Each point is reached from the start by the listed moves, each made once or not at all, plus a little noise. Is the number of moves made odd or even? Then give how often each move was made.
In the rows, zero is written as 128.

Moves:
(1): [173 136 125 115 121 109]
(2): [124 181 141 117 133 111]
(3): [130 115 163 122 128 132]
Start: [107 129 129 148 121  92]
Points:
[155 128 161 134 114  74] => even (1, 0, 1)
[109 165 176 132 125  85] => even (0, 1, 1)
[112 115 164 143 119  92] => odd (0, 0, 1)
[153 197 139 126 123  59] => even (1, 1, 0)
[153 142 133 131 111  75] => odd (1, 0, 0)

Moves:
(1): [153 136 135 125 117 139 118 121 125 133 137]
(2): [115 171 141 117 120 122 138 112 131 135 117]
(3): [122 123 160 120 122 130 119 148 140 119 124]
(4): [132 125 130 147 136 123 118 140 128 143 117]
(5): [130 135 132 122 167 131 105 135 151 131 115]
(6): [114 139 126 134 129 151 125 129 128 130 131]
(7): [139 125 140 144 130 136 157 110 153 120 126]
(8): [148 138 122 116 122 143 150 176 131 129 117]
(9): [118 125 117 125 115 124 116 118 156 140 123]
(10): [129 123 135 112 134 138 139 134 124 146 124]
(11): [121 131 130 136 132 113 130 124 141 137 156]
Start: [110 118 133 109 135 128 123 146 162 132 125]
Points:
[138 111 153 120 126 148 130 128 207 178 113] => odd (1, 0, 0, 1, 0, 0, 1, 0, 1, 1, 0)
[143 133 179  74 159 153 117 218 209 157 129] => even (1, 0, 1, 0, 1, 0, 0, 1, 0, 1, 1)
[110 129 171 126 108 155 121 128 240 139 159] => even (1, 0, 1, 0, 0, 1, 1, 0, 1, 0, 1)
[115 181 158  79 162 170 107 137 185 168 110] => odd (1, 1, 0, 0, 1, 1, 0, 0, 0, 1, 0)
[ 94 133 142 102 183 149 109 156 200 164 143] => even (0, 0, 0, 0, 1, 1, 0, 0, 0, 1, 1)
[113 195 182  81 147 164 115 195 215 152 127] => odd (1, 1, 1, 0, 1, 1, 0, 1, 0, 0, 1)
[ 73 166 176 115 110 135 138 121 244 143 132] => even (0, 1, 1, 0, 0, 1, 1, 0, 1, 0, 1)
